Each row is a point. Each copy is the shape, with its points in the same order, stretched, turned, moved and blurred by noise. Is it also mirrored, or only turned?

Shape:
[[-0.3 -4.3]
 [-8.1  0.0]
 [-4.9  4.8]
 [-1.8  4.5]
 [ 3.8  2.6]
 [ 2.4  1.4]
 [ 5.3  1.5]
 [-0.6 -1.6]]
Copy 1:
[[ 1.3 -2.7]
 [-4.1 -5.7]
 [-5.4  1.1]
 [-3.5  2.9]
 [ 1.0  5.2]
 [ 0.2  2.7]
 [ 2.2  6.3]
 [ 0.5  0.2]]
Copy 1 is: only turned
Copy 2:
[[ 4.8 -0.8]
 [ 1.1  9.5]
 [-3.3  7.3]
 [-3.4  3.2]
 [-2.2 -4.0]
 [-1.1 -2.8]
 [-1.0 -6.4]
 [ 2.6 -0.4]]
Copy 2 is: mirrored
Copy 3, 8 rows:
[[ 4.0  2.0]
 [-7.1  8.6]
 [-8.1  3.6]
 [-5.0  0.3]
 [ 1.6 -5.1]
 [ 1.0 -2.2]
 [ 3.1 -5.8]
 [ 0.8  1.2]]
Copy 3 is: mirrored
Copy 4:
[[-6.2  0.1]
 [ 0.2  7.6]
 [ 6.8  4.4]
 [ 5.5  1.5]
 [ 2.3 -4.9]
 [-0.2 -3.5]
 [ 0.2 -5.5]
 [-1.9  0.1]]
Copy 4 is: only turned

Shape, 9 rows:
[[  3.4   2.8   0.6   4.1]
 [ -2.3  -3.5  -2.1   0.1]
 [ -0.2   7.7  -0.2   3.7]
 [  3.2 -12.7  -0.7   0.1]
 [ -1.5  -0.3   5.7  -3.6]
 [ -2.3   5.5   1.8   3.6]
 [  0.0   0.4  -4.6  -3.7]
 [ -2.5   3.8  -4.5   0.2]
 [  2.1  -3.9  -4.0   2.5]]
Copy 1 (9 x 4):
[[  9.5   0.5  -0.3   0.8]
 [ -1.9  -1.5   4.9  -0.8]
 [  9.5   6.0   2.1  -2.3]
 [ -3.5 -10.7   2.3   3.6]
 [ -2.3   0.6  -2.6  -4.7]
 [  4.8   8.0  -0.2  -0.8]
 [  0.6  -1.7   7.1  -5.3]
 [  3.4   2.9   7.9  -2.9]
 [  3.8  -4.7   4.4   2.3]]
Copy 1 is: mirrored
Copy 2 (9 x 4):
[[ 1.1  0.4 -5.6  2.0]
 [-2.2  0.2  0.2 -2.8]
 [-0.6  4.9 -4.9  5.4]
 [ 0.7 -6.7  0.7 -7.8]
 [ 0.4 -1.0  3.2  5.1]
 [-2.7  2.6 -3.3  5.5]
 [ 1.6  4.6  0.5 -2.2]
 [-1.8  6.3 -1.8  0.8]
 [ 0.0 -0.7 -3.3 -4.6]]
Copy 2 is: only turned
Copy 3 (9 x 4):
[[-3.0  5.8 -2.7 -2.8]
 [ 3.3 -2.7  0.7  2.7]
 [-7.5  0.5 -3.2 -2.3]
 [11.3  5.9  1.7  3.3]
 [ 2.7 -1.6  6.2 -2.6]
 [-6.6 -0.4  0.6  0.4]
 [ 4.5 -5.5 -3.2 -3.9]
 [-1.9 -6.3 -3.6 -1.1]
 [ 3.3  2.8 -3.2  1.1]]
Copy 3 is: only turned

Shape:
[[-3.7  3.3 -4.1 -6.7 -1.5 -2.2]
 [ 0.1  3.8  2.8 -0.8 -5.4 -5.1]
 [ 3.6  3.2 -8.1  3.3  3.7  4.2]
 [ 1.2 -0.4  4.1  6.0  2.4  2.2]
 [ 0.7  4.5 -1.4  2.6  5.6 -2.5]
 [-0.9  4.5  3.9 -4.1  2.6 -3.8]
 [-1.7  4.2  3.0  4.5  0.6 -4.5]
 [-4.0  0.3  3.7  5.5  4.1 -0.6]
 [-2.2 -8.5  2.1 -1.4 -5.4 -5.1]
 [-3.5 -4.1 -4.3 -3.7  0.0  2.2]
 [ 3.5  0.4 -5.6 -1.9 -1.0  3.1]
 [ 2.8 -8.1  2.1 -1.3 -4.2 -2.9]]
Copy 1, 12 rows:
[[ 8.2  7.7  2.0 -2.4  0.1 -0.5]
 [ 6.3 -2.3  3.4  1.6 -2.3  4.3]
 [-5.2 15.3  4.2  1.7  7.4 -2.4]
 [-4.3 -3.1  3.3  4.4  1.5 -1.5]
 [ 1.7  5.6  0.8  4.8  5.6 -1.7]
 [ 9.4 -2.5  0.3  0.4  3.9 -0.1]
 [ 2.8 -1.1  3.2  7.5 -0.8 -0.1]
 [-0.8 -2.4  2.7  6.7 -1.2 -4.6]
 [ 0.0 -5.0 -3.3 -5.3 -8.2  4.0]
 [-0.2  6.6  0.6 -5.1 -1.4 -3.4]
 [-2.1  9.9  2.6 -3.8  4.1  1.5]
 [-2.4 -4.5 -3.8 -6.8 -3.6  5.1]]
Copy 1 is: only turned
Copy 2, 12 rows:
[[-4.4  0.8  2.2 -2.1  5.6 -2.4]
 [-3.2 -4.4  2.9 -5.3  0.6  0.3]
 [ 7.4  5.0  6.8  1.0  0.7  2.3]
 [ 2.8  0.7  0.1  0.5 -4.6  6.7]
 [ 6.0 -0.1 -0.3 -0.7  1.6  0.7]
 [-1.2 -4.7 -2.5 -1.1  4.6  0.8]
 [ 2.7 -1.1 -2.2 -3.8 -1.1  1.3]
 [ 2.0  2.1 -4.6  0.0 -3.1  3.9]
 [-9.0 -1.3  1.1 -0.5 -6.9 -2.2]
 [-4.6  4.8  2.2  2.2  0.2 -0.1]
 [-0.1  1.8  8.0  0.2  0.8  1.8]
 [-6.1 -3.1  4.0  0.8 -6.9 -0.2]]
Copy 2 is: mirrored
Copy 3:
[[-1.7  1.5  0.4 -6.1 -5.5  8.1]
 [ 1.5  1.8 -1.8  4.9 -7.6  3.9]
 [ 7.6 -2.6 -1.3 -0.6  4.9  1.6]
 [ 3.9  0.0 -1.7  4.3  1.9 -8.9]
 [ 4.3  5.2 -3.1 -1.7  2.3  0.4]
 [ 1.9  7.2 -3.1 -3.3 -6.1  1.1]
 [ 0.6  3.9 -4.0  2.8 -0.7 -0.7]
 [-1.4  2.0 -1.2  0.4  2.3 -6.7]
 [-4.4 -1.8  7.7  5.0 -3.7  2.9]
 [-3.0 -3.3  5.4 -4.5 -0.1  2.0]
 [ 5.7 -3.4  1.5 -0.2 -1.8  3.1]
 [ 2.3 -2.0  7.0  6.6 -4.1  1.1]]
Copy 3 is: mirrored
Copy 4, 12 rows:
[[  5.1   1.7  -0.5   0.0  -1.5 -10.6]
 [  6.6   2.6   0.4   2.7   2.8  -1.5]
 [ -3.7 -10.1  -4.9   1.3  -2.3  -2.2]
 [ -3.1  -0.7  -0.3  -0.6   0.6   6.2]
 [  0.5  -2.6   0.9   2.4  -5.3   2.7]
 [  5.3   4.2  -1.3   1.5  -5.0  -1.7]
 [  0.1   2.3   2.8   4.2  -1.6   2.3]
 [ -3.6   3.3   4.3   0.8  -1.0   4.8]
 [  4.8   3.9   4.2  -8.8   9.7  -0.9]
 [ -0.1   0.7  -0.2  -5.2   3.1  -7.0]
 [  2.5  -5.7  -5.8  -1.9   0.4  -5.4]
 [  6.2  -0.5   0.4  -8.9   9.4   0.8]]
Copy 4 is: mirrored

Shape (12 x 8):
[[  3.6   3.1  -3.6  -2.9   4.0  -2.4  -1.0   1.2]
 [  4.2  -2.5  -1.0  -3.6  -0.1   4.5  -4.1  -1.3]
 [ -2.8  -7.1  -3.9   2.7  -0.2 -11.2   8.5   0.8]
 [  0.1  -3.0   0.1   0.5  -4.6  -7.8   4.7   5.5]
 [ -6.2   4.0  -2.4   2.2   0.9   6.6   1.6   4.7]
 [  8.1  -3.7   0.8   3.4  -0.9  -4.6   0.5   3.0]
 [  1.8   3.8   3.8  -1.5   3.2   5.0   2.5  -2.3]
 [  2.6   0.8   4.4  -0.4  -2.2   0.6   0.2  -0.9]
 [-10.3   6.2   0.4   0.8   0.1   4.1   0.3   5.2]
 [  3.1   4.6  -4.6   3.0  -5.3   0.8  -3.6   0.2]
 [ -6.4   5.7   1.0  -5.4  -6.4   2.3   5.3  -1.1]
 [  4.0   3.5  -2.3   1.4   1.3  -1.2  -9.7  -2.1]]
Copy 1 (12 x 8):
[[ 3.4 -1.9 -1.4 -5.5  0.3 -1.3  0.3 -0.3]
 [-4.8 -0.4  1.3 -2.9  2.7  2.2 -2.0  1.5]
 [ 4.8  6.7  7.8 -4.5  5.6 -3.9 13.1 -6.7]
 [ 3.5 -5.0  7.1 -3.2  4.5 -4.8  7.4 -5.9]
 [-2.8 -3.9 -1.8  4.4  0.6 -4.2  5.5  6.0]
 [ 1.7 -4.9  2.5 -4.9 -2.2 -0.1  6.6 -6.8]
 [ 2.7 -3.4  0.5  2.4 -1.7  4.0  1.1  4.2]
 [ 0.7 -5.6  2.2  0.4  1.4  1.6  0.5 -2.5]
 [-1.3 -6.6 -3.0  6.6  4.8 -3.4  2.9  3.8]
 [-2.1 -5.9  2.7 -1.3 -2.3 -7.8 -1.3  0.1]
 [ 1.9 -4.5  6.0  4.7  6.1 -4.3 -1.9  7.1]
 [-2.7 -3.0 -3.3 -3.8 -0.3 -4.3 -5.2 -4.4]]
Copy 1 is: only turned
Copy 2 (12 x 8):
[[ 3.0 -5.8  1.0 -0.1  4.9 -2.9  2.2 -1.2]
 [-2.0 -2.0  4.3  4.0  1.4  0.6 -2.0 -2.0]
 [-5.8  2.5 -6.8 -3.6 -1.5 -8.4 -1.8  0.7]
 [-1.6  1.3 -6.7  1.9 -2.8 -4.6  1.5  1.7]
 [ 2.8  5.5  2.9  0.7  7.9 -0.1  7.2 -2.5]
 [-0.7 -3.3 -4.7  1.0 -2.1  0.3 -0.8 -4.9]
 [-0.8 -2.2  1.0 -2.7  4.6  3.0  5.0  2.2]
 [-0.2 -0.9 -2.2 -0.2 -0.8  3.6  2.2  2.2]
 [ 4.4  5.6  4.3  0.8  5.8  0.1 10.4  1.7]
 [ 6.1  0.1 -1.2  1.5  4.5  2.1 -0.8 -3.1]
 [ 1.1  2.3 -2.0  1.8  6.8  1.5  5.8 10.6]
 [ 7.2 -3.8  4.1 -1.2  1.3  0.6 -2.0 -3.6]]
Copy 2 is: only turned
Copy 3:
[[ -1.3   1.1  -2.6  -3.6  -4.7  -2.5  -3.2  -3.2]
 [ -0.6   0.3  -5.1   5.5  -0.7  -2.1  -2.8  -7.2]
 [  9.2  -2.0   3.5 -10.6  -0.2  -8.3   7.8   8.6]
 [  7.4  -3.8   0.6  -6.8  -1.9   0.8   6.8   2.6]
 [-10.3  -5.3  -5.0   2.2   0.0  -1.2  -3.0   4.4]
 [  1.9   1.2  -2.6  -7.2   0.5   1.5   8.1  -1.3]
 [ -5.8  -1.9   4.3   0.6   2.3  -2.0  -3.2  -3.8]
 [  1.4  -2.0   2.4   1.3   0.1   1.8   0.3  -3.3]
 [ -6.7  -6.3  -2.4   1.3   0.0   2.2  -6.1   6.2]
 [ -3.6  -0.1  -3.3   4.3  -6.9  -0.2   0.9  -1.0]
 [  0.8 -10.2   5.5   6.5  -2.7  -2.0  -5.8  -0.5]
 [ -0.8   5.9  -3.2   3.5  -5.2  -1.6  -3.8  -1.6]]
Copy 3 is: only turned
Copy 4 (12 x 8):
[[  0.3  -2.6  -3.2  -1.3   1.4   6.3   3.3   2.4]
 [  3.2   1.6  -5.0  -3.3   3.7   1.0   2.7  -2.4]
 [  3.1 -10.3   5.6  -8.6  -2.0  -2.8  -1.2   6.7]
 [  1.2  -6.9   2.7  -2.7   1.6  -5.4   0.1   6.6]
 [ -3.3   1.3  -2.6   0.4  -3.8  -1.4  -3.8  -6.0]
 [  5.5  -7.1  -0.9   0.2   3.9  -0.3   3.2   1.0]
 [ -1.3   2.9   2.0  -0.5   3.4   3.4   0.9  -5.5]
 [  2.4   0.1   1.9   0.2   3.0  -0.1   1.5  -0.9]
 [ -3.2   3.3   0.1   1.5  -4.8  -1.6  -7.0  -3.5]
 [  1.5   1.6  -3.7   1.8  -4.3   0.1   5.2  -0.4]
 [ -4.8   6.0   5.2  -3.6  -1.0  -4.8   0.6   0.6]
 [  5.3   1.9  -5.7   1.5  -2.1   7.9   3.4   0.1]]
Copy 4 is: mirrored
